Rows are points. Any point is a mix of the corners, with weights that add up to 1. It lies inside the corners' shape when no weight is negative. Say inside or outside, and name the corners with a negative weight.

Corners:
(1): [ 49   7 -24]
(2): [-76 -10  34]
(3): [  0 -26 -23]
(4): [-11  10 -33]
Points:
[ -2 -14   1] => outside (4)
[ 12  -7 -12] => outside (4)
[-36   1  10] => outside (3)
[ 26  -7 -43] => outside (2)
[-68 -18  18] => outside (1)
[ -3 -20 -23] => inside
[ 27  -9 -18] => outside (4)

Corners:
(1): [ 64  44  -8   3  -2 -29]
(2): [-12 -30 -31  49  27  -6]
(3): [ -3 -36  27  41  29  21]
(4): [-11 -26  30  55 -54 -35]
(5): [  3  10 -24  72   8  13]
(6): [-23  18  41   4 -47 -47]
(7): [ 28 -38 -46 -19  22  51]
Points:
[  0 -10  -9  53   8   5] => inside
[-10 -42   1  26  17  25] => outside (1)
[38 20 -9 14 16 -4] => outside (4)
[  8   9  18  15 -28 -23] => outside (2)
[-18 -22  13  47 -22 -10] => outside (1)
[  8 -22 -15  12   0   9] => inside
[ -7 -23 -23  44  19  -6] => inside
[  4  -8   4  32 -15 -20] => inside
[  0  -7  -1  54 -14  -6] => inside

Corners:
(1): [  0 -11  44   6  31 -28  18  29 -20]
(2): [-24  23 -33  58  -1  14 -31  -2  10]
(3): [-25 -26  55 -14 -45  32   9 -16  34]
(4): [ 13  -5  46 -13  -3 -50  47   0  33]
(5): [-20  35 -19  49 -46  16   0 -12 -27]
(6): [ 55  -6  77 -12  24 -22  56  -7  16]
(7): [-24  -9 -41  -1 -28  33 -16 -59 -33]
(8): [-28  55  13  -4 -36  20 -31 -20  -1]
(9): [ 58  -9  30   7   6 -43   2  50   0]
(10): [ 13 -19  40 -52  -1  25  77  -4  24]
Points:
[ 28 -15  41   2  15 -17  39   2   5] => outside (8)
[ 46 -17  43 -14  11 -37  61  10   4] => outside (2, 3, 8)
[ 25 -13  42   8  -2 -11  38  12  14] => outside (7, 8)
[-11  -3   5  11 -19   6  -9 -19  -5] => outside (10)
[  7   9  14  13 -15   2  14 -11  -8] => inside
[-8  4  6 16 -6 -2  0  8 -4] => outside (6)
[ -7   5  30  -2 -18  12   7  -9  13] => inside
[ 33   5  12  -1  31 -15   4  19 -13] => outside (3, 4, 5)
[-56  13 -24  11 -43  55 -23 -46 -19] => outside (4, 6, 9)

Corners:
(1): [-27 -37  -2 -21  -4 -13  42 -18 -53  -4  -7]
(2): [-10 -15 -23  65 -25  48 -83  43  12   1  24]
(3): [  0 -37 -37  46  11  30 -35  80  52 -10  17]
(4): [-12  13  23  20 -49  -9  53 -21 -29   6  -6]
(5): [ 19   1  35  43  25  29 -67  -2  24  -7  58]
(6): [ 55  -8 -35  36 -20  29 -35  40   3 -17  42]
(7): [-22 -15   4  20   1 -66  -1  33 -26 -24  40]
(8): [ -4   6   5 -22 -11 -15  11 -12  10 -31 -47]
(9): [ 20  18   0 -14 -22  -5  17   2 -27  50 -28]
(10): [ 29 -32  16 -22 -71  20 -28  16   4  18  16]
(11): [-39  17 -14 -44 -32 -49  42 -31  -9  18  13]
(12): [-43  46  32  21  20   7 -14  77  -8 -47  46]
Points:
[  5 -13 -23  20 -10  -4   1   5  -7  23  14] => outside (8, 10, 12)
[ 12 -14  -6  13 -21  11  -8  29 -15  -2   2] => outside (5, 11)
[ -9  -9  -5  11 -19   3  -7  12 -12   4  22] => outside (8)
[ -1  -8  -7  35   4  18 -48  46  11  -6  49] => outside (4, 8)
[-18  12  23 -15 -24 -18  11 -10 -21  12   2] => outside (3, 6)
[  9   2   9  14  -5   5 -18   9  -1   5  16] => inside
[  8  -4  17  31   9  17 -42  11  14  -6  39] => inside
[  5   8   4  38 -16  18 -44  42  15   5  44] => outside (1, 8)

Corners:
(1): [-20  20  46   7   8 -17   8 -15  12  26  -5  -9 -30 -21]
(2): [-41 -34  -6  20  44 -37  17  95   6 -36 -18 -10 -18 -12]
(3): [-19   6  30 -28 -24 -27   1   4  20 -33  14 -14 -26 -24]
(4): [ -7 -47  -4  24   8 -18 -30  -7 -14  -5  18  54  45  -9]
(5): [-17  12  16  17  53 -25  -4   8  44 -22 -28  43 -22 -14]
(6): [-29 -64 -16 -34   2 -30  11   1   7   3  11   6  87  -7]
(7): [-34  42  11 -25   8  17  -1  -3   9 -27  14 -14 -23 -18]
(8): [ -1  28  -8   3   4 -11  -8 -27  -1  40 -38  -9 -16  18]
(9): [-29  12   4   4 -13  39 -14  -8  -6 -15 -17 -10  19 -15]
(10): [-37  13  29   9   2  22  -2  67  27   2   7  61  -8 -18]
(11): [ 24  23  -6  12  23 -30  15  39  53  -1  25  -4 -19  42]
(12): [-16   3  -1  13  12   0  36 -11  25  27   0  12 -40  14]
(13): [ -5  10  39 -45   3  15   7  10  13 -31   7  -1 -35 -28]
(14): [-23  15 -18   5 -17  14  35   9  11  67  11 -10   0 -26]
(15): [-38 -30  -2   1  21 -18 -11  -8  38  19  -5 -11 -17 -16]
Points:
[-14   5   9  -8   8  -9   5   4  17  -8   3  -3 -12  -7] => outside (10)
[-16   7  20 -11  -2   1  -3   2  15  -4   8  10  -7  -6] => outside (2, 5, 14)
[-25  -1  15  -1  16  -4  -2  18  16  -6  -3  15  -5  -9] => outside (3, 14)
[-28 -15   0   5  10 -12  11  17  16   1   4   5   9 -10] => outside (8, 13)
[-20   2  11   9  12  -5   6  14  18   5  -7   5 -21  -8] => outside (6, 7)

Corners:
(1): [  6  -4 -10  95  10 -12   4  31  -5  22  23  58  -5  -2   2 -31  22 -43]
(2): [ -7  -9  72  13   8 -39  -9  55  12 -11 -18   7  -1   1  11  13  13  10]
(3): [-28 -20 -29  -2   6  13  15 -17 -21   6 -49 -24  -4  -3  -4  15  -5 -15]
(4): [-17  -8  -2 -20  -1  -6  18  -2  -2 -12  -7  -4  -5   8  18   2  -7  13]
(5): [  1   5 -22 -20  28  13 -13  27   0  -7   4 -18   6   1   5  14   6 -17]
(6): [-25 -11  31  -2 -15 -10  12  14  -7 -32   5  31 -19 -24  30  13   4 -12]
(7): [-30 -26 -13  -4  11  12  28  -1   2  16   4 -12   0  11  10   8  -2   0]
(8): [-14 -13  26  16   6  -1   6  -5   4 -19 -20  16 -14   3   8  -2   3   6]
(9): [-24   9 -27 -26  -4   4   0   7 -17  -6  -2 -17 -15   8 -21  12   1  -8]
(10): [-11 -24   3 -16  -3  25 -12  58  26 -10   2   0 -23 -66 -18  13  -4 -11]
(11): [  3  36 -16 -27   4  11 -13 -11  14  12   3 -10  19  13 -22  16  17  11]
(12): [-40 -10  -6  72  21 -33  25 -21 -23  16 -15 -12  -6  28  22  -6  13   3]
(13): [  6  -3 -15 -20   4  -7  -7  -4   1  -9   3 -18   1  16  -1  11   0   0]
(14): [-13   7  10  -5  -6  12 -49   5   3  14   1  38  -4  -3 -19 -30  44  16]
(15): [ 27  14   8 -22  -6   8  10 -10  -2   0  12  -9   7  18  14  16  10  15]
(16): [-22  -5   0 -30 -13  19   3  -2 -15 -31   2  -7   8 -22  10   3  -5  -1]
(17): [-37   8  -9 -14   2  -9 -15 -14 -33   5 -10 -13 -16   8  -8  13  -9   1]
(18): [ -8  35 -28  -1 -25   9 -20  -6 -19 -16  12   1   1   7  -7  16  -2 -10]
(19): [-11 -10  -7  -7  -1   4  15   0   1   9   4  -4  -2  10  15 -18  -2 -22]
Points:
[-17   0  -5  -2   2   1  -2   4  -5  -4  -6  -2  -4   0  -2   5   4  -4] => outside (15)
[ -8   2 -15  -3   1   6   4  -1  -7   1   5  -3  -1   5   3   4   5  -6] => outside (2, 8)
[ -8   6 -10  -6  -2   7  -1   2  -1   0   9   2  -2   1   0   1   5  -5] => outside (2, 3)
[-10   0  13  18   2  -6   5  11  -1 -11   2   8  -5  -6  12   3   3  -3] => outside (3, 7, 9, 13, 14)
[-10  -1   3   6   1  -3   0   6  -2  -4   2   5  -2   3   7   1   6  -2] => outside (3, 9)
[ -7  -1   4   3   2   0  -7  14   2  -5  -6   5  -7 -10  -1   9   7  -1] => outside (7, 9, 16, 19)

Corners:
(1): [ 10 -10  -2  14  -9   9  10  -9  19  -4  18  -5   9   3  13  27  -5  15
  -2   3]
(2): [  9 -21  -2  27   2  -4   4  -1 -12  10 -11  -1 -11   2   0 -12 -21  22
   2   1]
(3): [ 23   1  19 -28   5  -5 -36  24 -13  21  49 -10   4   7   2  -3 -48 -24
  41  -8]
(4): [ -2  -2  -2 -14   5   8  -2 -11 -12  -8 -11   4  -5  14 -19   7  21  44
   8  35]
(5): [  1  28  13  54   8  -2  10 -23  -6  -8  -9  -4  -6 -10   2 -12  20 -21
   0 -10]
(6): [  9  -7  10   0   2  28   2 -27 -14  -1 -11  37   7  50 -23 -15 -18 -15
   3  12]
(7): [ 13 -18  14  -3  13  -2  11  -1 -19   3 -12  -2   9  -3 -13   0  17 -17
   4  16]
(8): [-12  15  21 -16   0  -5  23  36   1 -11  -3  20  -4   1 -26   6  26  42
   3  21]
(9): [-95   3   2 -14 -22 -14  15 -18  24  28 -11  -6   7  -3   0  -7   8 -12
  -4  16]
(10): [-13 -12 -11 -18  -4  -7  -9 -15  43 -11  -7  -4  -1  18  15   0  10   0
  56  -1]
(11): [ -8   8   6  32  15  -2  23 -13   7  -2  -7  17   5 -18  -7  32  -2  -5
  -3  -1]
(12): [ 15  10  18 -17   9  26  -2  11 -13   5 -12  -7 -12   0  -4  -6  15   0
  46   8]
(13): [ 12  -6 -24 -14  10   8   6 -25  -9   1 -10   0  -6  11  -1   0  13  -8
  21  10]
(14): [ 14  -8   7 -14  18  -8   6  -5  11  84 -20  -3  16   0  -8 -17   6 -11
  -8  12]
(15): [ -5  -9   0 -14   3   2   2 -13  -4  -8 -17  -5  12   3  -5   1   2   2
  10 -11]
(16): [ 14 -15   6  -2  10  -4  14 -25  -1 -13 -15  -7 -17  12 -28  -7   5 -11
  -2  -6]
(17): [  4 -18  12 -12  14  -5   7 -19   0  -3  -8   0  -9 -10   1 -10  11   3
  10   3]
(18): [ -7  -4  12 -15 -35   5  -4  14 -29 -11 -12  11  -7 -13 -35  -6   6   3
  30   0]
(19): [ -4   0  -7   3  15   6 -20 -20  12   1 -10   4 -17   0   4  -5   2 -20
   3 -12]
(20): [ -8  -4   8  -3  17 -11  22 -19  58  -8  -1   4   6  -9   0 -14  11  -4
  -2  37]
(21): [  8  -1  23 -19 -12 -12   7  -8   2  -6 -15  -7   6  -4  -3  19   8  -8
   6  35]
Points:
[-10  -7   9  21  -3   1  17 -26   5   2 -20  10   8   0 -18   2   2  -4
 -24  21] => outside (3, 8, 10, 12, 13, 17)
[ 18  -4  11   0  10   1   9  -6   2 -13  -3   3  -3   1  -9   0  10 -12
  14   8] => outside (2, 4, 9, 14, 15)
[ 1 -5  8 -4  3  0  9 -8  3  4 -7  1  1  2 -7 -4  4 -5 11  7] => outside (4, 19)
[ 2 -3  7  9  3 -2  5 -7 -7  3 -6  4 -2  3 -7  0  4 -4  6  5] => outside (12, 15, 20)
[ -4  -6   3  -7  -1   0   6  -8  -1   1 -15  -7  -4  -2  -4   2  17   6
  11   9] => outside (3, 6, 11, 20)
